Each row of a before or after table is a point. One or more steps were done to the points. Then noise was added and the rows were shuffled. The steps act on how far a point lies along the listed directions, d1 being the first. Write out the steps. A step turns or swaps two directions, mirrors them in a line or flattens them onto one, adds a multiple of one to another, or multiplies one. Angles are multiples of 10 degrees, from the lower direction toward the higher: turns from -170 to 170, lines from 10 to 170 but not 90. Use the fewest steps. Two steps may share a direction if one is a turn and the other turns, adds or multiplies; they go together, in the order done. Otherwise the lowest direction goes first.

Directions:
(1): [-20  50   2]
(2): [22  6 48]
Before (14 x 3)
[[ -6  -4 -39]
 [ 15 -47 -30]
 [ -6   4 -19]
 [  7 -39 -33]
 [ 68 -33  65]
 [ -4  -7 -35]
 [ 43 -37  62]
 [ -2  -9   0]
 [-16  -2 -21]
 [-18 -22 -26]
 [  0   3 -32]
 [ 27 -73 -31]
 [-25 -28 -29]
 [-15  -7 -24]]
After (14 x 3)
[[ 28  -8  27]
 [  6  -6  45]
 [-46  65 -27]
 [ 15  61  56]
 [  6  -2  36]
 [ -6   4   6]
 [ 19  27  43]
 [ 25  -4  24]
 [ 10 -12  20]
 [ 29  -6  14]
 [ 17  34  41]
 [ 13 -11   8]
 [-36  83 -43]
 [  9  -7  24]]
Steps: turn d1 and d2 by -150 degrees

Directions:
(1): [ 41   9  26 -34 -27   9  53  16]
(2): [-62   4  15 -42   1 -13  24 -32]
(3): [-18 -51  24   5 -41  47 -15   1]
Before (8 x 8)
[[-37  -3 -13 -11   4 -22  -9 -19]
 [ 87  38   6 -17   1 -25  43  29]
 [ 47  -9  32 -30 -31   6  39   7]
 [-27   1 -12  -7   5 -22   3 -20]
 [ 32  35 -15 -32  28 -34  40   8]
 [ 23  51 -28   6  39 -39  14  16]
 [ 28  11  -1   4  -6  -3   8  19]
 [-43 -16  -1   5   8  -2 -14 -19]]
After (8 x 8)
[[ 19  50 -29   8  41 -40  11  14]
 [-45 -14   5  -6   4  -3  -3 -21]
 [-24   3  -7 -15   1 -21  11 -20]
 [ 27   9  -5  10  -1  -3   1  19]
 [-36  -1  -7 -21   0 -21   2 -20]
 [ 41  34 -18 -24  28 -31  35  12]
 [ 63 -11  25 -16 -29  10  28  15]
 [ 95  34  -5   3   7 -24  23  33]]
Steps: turn d1 and d2 by -20 degrees

Directions:
(1): [ -9  19 -41  22  32  22  67 -17 -48   3  15   7]
(2): [ 69 -13 -21  -6  -5 -23  40  29  23 -33   7 -37]
(3): [ -6  24 -51 -29  25  -9 -12  38  36  55  25  10]
(4): [ 10 -30  17   6   1  76  -7  54  -6  -7  32  15]
(5): [ 47  33 -31  20   9   4 -60 -24 -18 -31  26  24]
(6): [ -8 -10 -12 -19  29 -26  -3  45 -23 -38 -51  52]
Before (9 x 12)
[[-26  12   0  -2  30  18  25  -5 -17  17 -10  -3]
 [ 72 -17 -57   2   2 -23  61  66  24 -20  12 -23]
 [ -8   0  11 -10  19   9 -18  -9  23   5  22  18]
 [-40  20  -6   2   1 -14  10 -21  16  27   3  -2]
 [-15  27 -17 -22  21 -13  -7  37  -2   9 -34  35]
 [-28  -5  12   4  -8 -13  10 -56   2  -1 -12  -7]
 [ 18  39 -46  25  23  13 -55 -16 -34 -20  22  51]
 [-24  40  -1   7 -15 -43   1 -45 -23   4 -18  -5]
 [ 32 -11 -32 -20  21  -2  -1  55 -19 -29 -24  14]]
After (9 x 12)
[[  8   0  43  12 -43 -19   0 -19 -14 -36 -21 -22]
 [ -8   3  10 -13  17 -12 -15 -16  29   6  13  12]
 [-14  -9  27   1 -23 -20  13  -7  32  -3  -8 -26]
 [ 21 -10  14 -17   8  -4   8  24  23  -5 -12 -28]
 [ -8  17 -75  26  36  -2  93   9 -39  16   5  13]
 [  3 -32  34   6 -23  14  -2 -26  10 -28  -2 -12]
 [ 47  34 -39   4  -1 -59 -54 -22  11 -31  -7  14]
 [  0  11 -49 -16  37 -11  10  29 -36  -8 -29  25]
 [-12  15   2 -24   7 -36   3  27   5  -4 -54  16]]
Steps: swap d1 and d2; turn d3 and d4 by -60 degrees; turn d4 and d5 by 30 degrees

Directions:
(1): [-34 -15 -48   2  24  30  -2  26   5  18  -7 -40 -19  43 -60 -34  14 -42
 -43 -16]
(2): [ 12  -7  24 -23  21  50  11  12 -26   4  -5   2  32   0  58 -56  73  13
 -17 -18]
(3): [  8  -4 -68  13 -28 -17 -22 -13 -25 -55  46  15   1  28  21  27  42  17
 -44  21]
(4): [-41   0  23 -27 -16 -31 -38  -9 -31  29  39  -6 -12  36  46 -47 -39 -33
  -1  38]
(5): [-15  39  32  26 -35  35  -4  73 -36  -6  51  14  23 -30 -41   3  -1  -4
  -3  19]
Before (11 x 20)
[[  0  13  47  10   9   5  19  16  13   4 -18  -2   5 -40 -17  20  -1   9
   27 -11]
 [ -3   2 -18  -7   2  -3  -5  -2  -2  -4   2  -3  -8  17  -9   1   4 -10
  -13   3]
 [  1   0  77 -18  22  13  12   6  18  54 -40 -17   1 -24  -3 -29 -34 -15
   49 -12]
 [  9  -8  -9  -1 -12 -24  -7  -9 -10 -13  18  -4   5  -3  14   9   4  14
   -1  13]
 [ 15  13  13  23  -3   7  14  16   3  -8  16  22  21 -18 -12   9  19   5
   -5  -2]
 [ 10   7   2  10 -25  11 -11  10 -24 -27  30  15   8   7  16  -6  13   3
  -21  10]
 [  3  -2  -5 -10   5  10  -3  11   0  -3   4   4  10  -2  -7   2  23   1
   -6 -11]
 [ -1   1 -17  -6  -5  -1 -17  -3 -14 -22  24   9  14   5  29  -3  11  21
   -7   8]
 [ -1  24   5   9 -26 -10  -1  16 -12  -2  30  13   5  -1  -1  14 -13   4
   -1  18]
 [ 10   9  -8   3  -7  -5  -6   1 -11 -18  12  14   3   1  11   5   8  12
  -10  12]
 [ 12  -1 -11 -11 -12 -12  -1 -14 -14 -12   1  20   4  -3   9   3   9   3
    2   7]]
After (11 x 20)
[[ -4  22  13   2 -25  -2  -3  18 -23   0  34  14  10   5  16  -3   2   3
   -9  20]
 [ 15   8  14  15   2   9  11   7  -3  -7  12  21  22  -8   6  -4  30   3
   -8  -5]
 [  7   2 -16 -10 -17 -19  -9 -16 -18 -13   8  21   1   2  14   1   2   1
    3  12]
 [  9  -5 -11 -11   9  10   1   4   5  -6  -3   3   7  -1  -4   6  27   1
   -6 -14]
 [ -3  -1  98 -25  29  11  14   5  24  72 -51 -22  -2 -26  -6 -39 -51 -22
   64 -16]
 [  2   7 -21   1   1  -1  -2   2  -1  -9   2  -1  -7  15 -16   9   9  -8
  -15   2]
 [  4  -6 -10  -3 -16 -26 -14  -9 -20 -14  29  -3   5   2  18   6   1  10
   -7  20]
 [ -2  -3 -28 -11  -7  -9 -23 -13 -16 -25  28   9  11  15  40  -4   8  20
  -11  11]
 [ -6  11  63   1  13   9  16  18   7  15 -20  -6   6 -37  -5   2  -2   3
   29 -10]
 [ 12  -2  -6   0 -22   7 -16  -2 -27 -28  28  13   7  16  35 -14  25   5
  -26  10]
 [  9   7 -12   1  -9 -10 -11  -4 -16 -19  17  14   1   7  20   0  11  11
  -13  15]]
Steps: add -0.7 times d1 to d4; turn d2 and d5 by -40 degrees; multiply d3 by 1.3

Directions:
(1): [ 34  46  25 -57  -6  34 -45   6 -15  61  12  25 -26  40 -43  20  27  15
  20  -1  49  59   1  -5  -7   3  18   6   5  39  35 -20]
(2): [  4 -52 -34  58  -4 -17 -56 -41 -11   5  69  12  -5  40  12 -60  36  21
  15 -15   1  35 -26  -4  -8   1  35  -8  -3  13 -36  28]
(3): [-16  45 -55  17  14 -17 -13  -3 -45 -10 -40   6 -26 -63   7  47   1 -12
 -19  12   1  58 -38  40   2   8  56 -24 -20   9 -44  -5]
Before (11 x 32)
[[  7   6 -27   6   0   5 -23 -13 -22  17   9  -2  -3  18  -3 -15  25   0
    4 -13  23  36 -16   2  -7   3  15  -9 -11   9  -9 -10]
 [  9   4  51 -38 -17  12   7  20  25   5  -8   8   6   4  -6   4  -7   0
    4  -8  -3 -19  18 -20  -3  -1 -32   8   6  -9  27  -9]
 [  9  15 -18   5   3 -18 -17  -1 -12   2  -9  -4   1  -6   4   8   1  10
   -3   0   6  12 -12   4  -9  11  27 -15 -10   6 -19  -9]
 [ 31   4  75 -67  -7  44  -9  14  36  63  18   8   1  62 -46  -6   1  22
   24 -12  33   6  25 -35  -9 -17 -39  14  22  20  61  -5]
 [ -4  65  15 -52  10  17  27  18 -12  21 -57  -1  -6 -41 -17  59  -9 -23
  -13  12  23   0  -3  19   4  14 -13  -3  -5  -5  25 -20]
 [ -2 -10  12  10  -1  -7  32   4  -1  -7 -10 -23  -1 -10   4  -7 -17   9
    4   1 -18 -30  13  -4  14   5 -23  15  11 -14   9   6]
 [ -4 -15 -21   6  11  -9 -26 -31 -12   4  20  -4   0   2  16 -27  10  -3
    0  -1  -6  22  -9   0   9  -3  19   1   5   7 -24   3]
 [  5  40  13 -36   5  24  -2  25 -11  22 -26   7  -6  -6 -13  32  -9 -25
   -1  -6  20  18 -10  -2  -1   8   8   3  14  18  26 -23]
 [ -2 -25  59 -22  -7  21  52   3  33   2   0 -28  26  31   5 -21 -14   3
   14  -5  -8 -65  39 -27  11  -4 -52  25  13 -32  45  -2]
 [  1 -13  29 -26  -9   8  14   8  32   1  -2 -12  14  16   8 -17 -17   1
    5  -1  -5 -51  15 -36   3  -3 -30   1   9 -13  23  -4]
 [ 12  38  16 -45  -4  36   0  14  -3   5 -21   9 -18   5 -24  39 -10  -2
   10  11  16   7  16  -6  -1  11  -8   5   2  14  22  -6]]
After (11 x 32)
[[ 13 -22  34 -15  -6  16 -12 -16  19  35  42   4  13  52 -12 -37  23   7
   18 -12  22 -22   7 -20  -5   8 -32  11  10  -1  32  10]
 [ -5  11  -2 -23  13   1   3 -12  -6   2 -14 -11   4 -17   9   2  -8 -14
   -7   6  -6   2   5  -1  12  -4   0   5   7   1  -4 -11]
 [  2   1   5   1 -12  -5 -28  -2  -3   3   6  18  -9  -8   4  -2  12   4
    1  -8  -1  30 -15  -1  -6   3  14 -10  -6   3 -15   2]
 [ 15   3  13 -14  -2  -8  -1   9  10   5  -3  -9  14  16  -2  -3  -7  12
    3  -3   6 -20  11 -13  -8   7  -4  -3   0   0   7 -10]
 [-20  -3 -34  37   8 -12  -1 -28 -32  -7  -8 -13 -12 -24  23   1  10   1
    0   1  -6  33 -28  22   9   7  41 -12 -15 -10 -35   9]
 [ -9   1 -28  10   0 -13 -18 -10  -9  -6  -7  -2 -10 -19  18  -1  -2   0
   -4   2  -4   9 -26  -7   2   4  28 -22  -8   0 -25   3]
 [  7  21  -3 -22  -2  15   3   4  -9  17 -14  -8   4  12  -9   3  10  -7
    0  -9  23  11   2  -3  -3   0  -9  -2  -6   2  13 -20]
 [ -5 -13 -11  30   2 -16  13  -8 -15  -8  -2 -19  -8 -14   9 -11  -6  11
    4  -1 -16  -6  -3   4  12   7   1   8   5  -7 -12  12]
 [ 17   3   9 -19  -9  31 -25  -6   0   8  22  13 -16  38 -19  -2   7  11
   21   2  16  12  12 -15  -6  10  -2   5   5  18  13   8]
 [ 13  -3  22 -17  -2  24 -22   8   3  28  23  10   3  40 -11 -15   7 -10
   14 -17  19   8  -5 -22  -5   5  -1  11  23  19  29  -9]
 [ 13  39  -9 -21   9  15 -50  -7 -24  52  -3  21 -35  -1 -32  28  19  16
    7  -4  35  94 -33  14 -10  -7  46 -20  -5  37 -10   0]]
Steps: turn d2 and d3 by 150 degrees; multiply d2 by 0.4

Directions:
(1): [-14  29   0  -5  -9 -44 -15  26  15  -2  -1 -16  43 -20  26  20   2  15
   9 -78  18 -55 -52   3 -13  10  42  53  36 -48 -19  31   1  40  -7 -13
   9   3 -10  19 -11  12 -48   5  61   1  31  -1 -17  42  32 -68 -21 -43
   5  28  46  17 -28  53 -16 -38 -12  48]
(2): [-11 -26 -30  -1  32 -20   9  32 -35 -33  35   0  15 -21 -37 -39  37  73
 -31   1 -19 -34  17 -20  20  -6   6  -1  57  -6  -2  39  38  13 -39  12
   6   3 -22 -33 -47  20  52   2   1  42  45   5  -2  16  35  37 -21 -48
 -52  24 -35  -4  17 -88   0 -29 -25 -28]
Before (14 x 64)
[[ -1   3 -10   1  -3  -4   0   1   1  -5  14  -7   1  -9  -1   2   1  21
    9  -7  -2 -10   2  -5   5  -7  15  -4  12  -3   4   6  13   4  -4  -5
    8   4   0  -7 -11   0  18  -3  -9  -5   5  -2  -3   5  21   2  -1  -1
  -12  -5   0  -2  -3 -20  -3  -3 -24   2]
 [-10   1 -11   2   0   8 -14  10  -2  -9   2   2   6 -17  -9 -10  14  14
  -12  10  -4 -18   1   4   5 -12   8   4  20  -3  -4   8  -2  14  -8   8
   10   8  -9 -13  -4  -1   0  -4   0   9  14   2   4   3  10   9  -2 -10
  -22   2  -9   0  -2 -15   8  -9  -8  -8]
 [  4  -5 -12   2   4  -4  -3  15  -6 -19  13  -3   9  -5  -7 -11  21  24
   -3  -8   7 -17  -3  -6  -3  -7  -1  14  23  -7  -9   9   6   2 -13   8
   -1 -10  -3   5  -5   1   2  -3  11  17  15  -3   2   3  21   5  -4 -10
  -20   5  -4   6  -8  -8  -1 -14  -4  -2]
 [  0   5 -12  -8  16  -2   3  -3 -12  -5  11  -5  -2 -11  -7  -8  16  24
   -8  -2  -6 -20   1   1   6  -2   2   3  18  -1  -9   3   5  16 -13   5
    8 -13  -9  -6 -22   5  -6   1   2  14  20  -1  -1  13  19   8 -11 -15
  -16  13  13  -4  12 -16  -1  -8 -10  -7]
 [ -3  47   6   4 -25 -37 -22  15  27  -5 -20 -17  33  -5  26  37 -21 -17
   22 -66  18 -27 -50   5 -22  16  32  43   9 -29 -17   3 -14  36  17 -22
    3   4  -5  12  13   3 -64   1  49 -13  14   0 -14  26   9 -81 -13 -13
   20  11  47  15 -43  84 -21 -22   8  44]
 [ -5  -2 -12   0  18   4  -3   7 -11   0   3   5  -8   1  -3 -11  -6   7
    4   4  -1  13   3  -4   8   1   5   3   6   3   1   1   0   8  -4 -11
    8   1  11  -2  -7  -5   4 -10  10   0   3 -10   6   9   7   0  -2   2
   -4   4  -1  -2   1 -15   6 -11  -5  -6]
 [  0   4  20  -2 -16  16   0 -15   2  21 -14  -1 -16   9   9  17 -13 -31
    7  22   6  34   0  10   5  -5 -15 -16 -30  19  16 -23 -21 -19  21 -15
   -9  -1  16  12   7   2  -6   0 -11 -14 -20  -3   8  -8 -23   5  16  19
   12 -21   6   0   0  30  15  25  32  -6]
 [ 14   3   6  -5 -12   9   3 -12  14   9 -11   5 -23   8   8  21  -8 -23
   10   7  10  18   3   4  -5  12  -5   0 -23   7   0  -8  -9  -8   7  -1
    2   2  21   1  10  -5 -10  -3  -3 -16 -20  -3   5   1 -14  -1   2  28
   19 -15   7   1   6  23   6   8  11   8]
 [  8   7  15   9  -8  21   2 -18  16  12 -15  -1 -13  15  26  11  -8 -36
    6  16  10  28   3   9 -12   7  -5  -9 -40   8  11 -17 -23 -19  23  -2
    4  15  13  17  27  -6 -17  -9 -14 -34 -24   0  -1 -16 -30 -12   8  24
    4 -12   1   3   3  24   0  14  30   1]
 [ -7  10   2  -6   0 -24   4   9  -3 -11  20   8  22 -12   2   3  -5  27
   -6 -32   6 -38  -8  -4   4   7  18  20  23 -22 -10  14   7  18  -6  10
    5   7   2   1   1   9  -2  10  26   3   8  -2  -7  17  14 -23  -2 -25
  -12  18  20   6 -10   4  14 -30  -1   8]
 [ 11   4   3  -2 -19  14 -11 -21  17  21 -15  -3 -23  22  24  21 -21 -39
   23   5  15  25  -6  13   2  15  -3  -7 -38   7   3 -25 -25  -2  21 -17
  -13   2   6  21  34 -11 -32  -1   3 -25 -20  -6  -9 -20 -25 -14  11  33
   27 -23  23   7 -12  51  -4  28  22  17]
 [-12  30   9   6 -22 -28 -27  21  25   7 -15 -24  33 -17  36  29  -7  -9
    4 -70  23 -54 -50  21 -20   9  30  54  28 -42 -10  17  -8  20  -6 -11
   -7   5  -9  20  -7  15 -66  -5  52  -8  15   4 -21  29  19 -76 -17 -19
   22  15  54  16 -35  80 -28 -24  -3  50]
 [ -1  25   9  -6 -13 -35  -6  13  31  10 -13   4  43 -15  21  25  -3 -12
   12 -63  24 -38 -51   7 -24   8  48  49  17 -48 -17  11 -11  33   2 -15
   -2   0 -17  23   7  13 -56   3  57 -11  20  -2 -16  33   7 -72 -16 -31
   17  17  42  26 -30  83 -11 -25  -5  46]
 [ -8  -2 -16   9  12 -10   0  15  -3  -7   8 -10   7 -13   1  -6   8  30
   -4 -17  -1 -15 -14  -7   4  -4  -6  -2  16 -17  -7   4  18   2 -14   0
   -2  -4 -10  -6 -16  10   2   6   7  14  17  -5 -10  11   7  -7  -9 -22
   -3   4  -3   5   4 -12  -8 -15  -3   0]]
After (14 x 64)
[[  2  -9 -14   1   5  -7  -2  14  -9 -20  17  -3  10  -8  -9 -13  24  30
   -3  -8   7 -22  -3  -7  -1  -7  -1  15  28  -7  -7  12   8   2 -16  11
    1 -11  -5   2  -7   3   7  -3  12  19  19  -4   3   6  23   7  -6 -14
  -25   6  -6   6  -8 -14  -1 -18  -7  -4]
 [ -1   2 -12   1   0  -7   2   2  -2  -6  15  -7   1 -10  -5   2   3  24
   10  -6  -4 -15   4  -5   4  -6  16  -5  14  -2   3   6  16   5  -7  -3
    7   4  -1 -10 -15   2  22  -1  -8  -3   8  -3  -2   2  23   3  -3  -3
  -15  -3  -2  -2  -3 -24  -4  -5 -24   1]
 [ -2  27  11  -7 -15 -34  -9   9  35  14 -14   4  41 -15  23  28  -5 -19
   15 -64  26 -38 -52  10 -26   8  47  50  13 -47 -16   5 -15  32   7 -16
   -4   0 -14  26  10  12 -60   2  55 -15  19  -5 -15  33   7 -77 -14 -26
   22  15  42  28 -33  89  -9 -21  -4  48]
 [-11  34  14   6 -28 -26 -28  19  28  10 -19 -25  32 -15  38  32 -10 -16
    7 -70  24 -52 -53  23 -20   8  30  54  23 -42 -10  13 -11  18  -2 -14
   -7   5  -7  23  -4  11 -70  -4  54 -12   9   0 -22  28  15 -79 -15 -17
   29  13  58  16 -39  87 -28 -21  -1  54]
 [ 10   9  20  12  -9  24   1 -22  21  15 -20  -1 -16  17  32  16 -14 -45
   12  15  14  32   1  10 -14   8  -6 -11 -47   8  11 -24 -28 -21  28  -3
    2  16  17  21  33  -7 -22  -9 -14 -40 -32  -1  -2 -17 -33 -17  10  33
   10 -15   9   3  -1  36   0  18  34   7]
 [-12  -2 -12   2   4   8 -14  11  -4 -11   3   3   9 -19 -12 -13  17  20
  -12  11  -6 -19   1   1   4 -13   8   4  23  -4  -5  11   0  15 -11  10
   11   8 -11 -14 -10  -1   3  -4  -3  12  16   1   4   2  12  12  -2 -14
  -26   4 -13   1  -2 -21   8 -11 -10  -9]
 [ -7   7  -1  -6   2 -23   3  11  -5 -13  22   8  20 -14   2   1  -4  32
   -8 -32   5 -40  -5  -5   4   6  18  19  26 -22 -11  17   9  19  -9  12
    5   7   1  -1  -3   8   1  12  25   4   9  -1  -7  19  14 -23  -3 -27
  -16  19  18   6  -9  -1  14 -33  -3   9]
 [ -3   4 -14  -9  18  -5   3  -2 -14  -9  12  -6  -2 -13  -9  -9  18  30
  -12  -2  -9 -22   2   1   8  -2   1   4  21   0  -9   6   9  16 -16   7
    7 -12 -11  -9 -26   7  -2   1   3  16  22   1  -1  15  22  12 -15 -18
  -21  15   9  -6  12 -24  -1 -10 -13  -9]
 [ -7  -3 -18   9  13 -11   2  18  -5  -9  12 -10   8 -15  -2  -8  12  35
   -7 -16  -2 -16 -13 -10   6  -5  -5  -1  21 -18  -7   6  22   3 -17   4
   -2  -3 -11  -7 -19  12   5   6   8  19  20  -6 -11  12  11  -5  -8 -24
   -6   3  -5   4   5 -19  -7 -17  -5  -2]
 [ -5  -4 -14   1  19   4  -5   5 -10  -1   6   5  -8   2  -4 -14  -4   9
    4   4  -2  12   4  -5   9   2   5   3   8   3   0   1   1  10  -5 -11
    9   2  12  -4  -8  -5   6  -9   7   0   3  -9   7  10   8   2  -2   0
   -4   6   0  -1   1 -18   6 -13  -5  -7]
 [ 15   6   9  -5 -15  12   2 -13  16  13 -15   7 -23   8  12  25 -12 -30
   13   3  11  21   2   7  -7  13  -5   1 -30   8  -2 -12 -11  -9  12  -2
    2   0  22   5  15  -7 -16  -3  -4 -20 -23  -4   6   1 -18  -4   4  32
   27 -18   9   3   5  32   6  10  12  10]
 [  2   6  24  -1 -19  18   1 -22   7  25 -21  -1 -20  12  12  21 -19 -40
   11  24   8  36  -1  13   5  -3 -15 -14 -35  21  17 -31 -27 -21  24 -16
  -10  -2  19  19  14   1 -11   1 -12 -20 -27  -2   9  -8 -26   0  18  25
   18 -24  11   1  -1  40  16  29  35  -3]
 [ -4  49   8   7 -29 -34 -22  11  29  -2 -24 -16  29  -3  31  44 -25 -27
   25 -66  19 -24 -51   8 -24  15  29  42   3 -29 -16  -1 -19  34  21 -23
    1   1   1  14  17  -1 -71   0  51 -18   9  -1 -15  26   8 -85 -12  -7
   26   8  53  14 -43  94 -22 -19  10  47]
 [ 14   9   9  -1 -24  18 -13 -28  23  27 -21  -5 -26  25  31  26 -28 -52
   29   6  19  29  -6  17  -2  14  -5  -7 -49   8   2 -33 -33  -5  27 -20
  -13   3   9  27  40 -14 -42  -1   2 -32 -26  -6  -8 -25 -32 -21  15  42
   35 -26  30   8 -14  66  -2  31  26  22]]
Steps: multiply d2 by 1.3
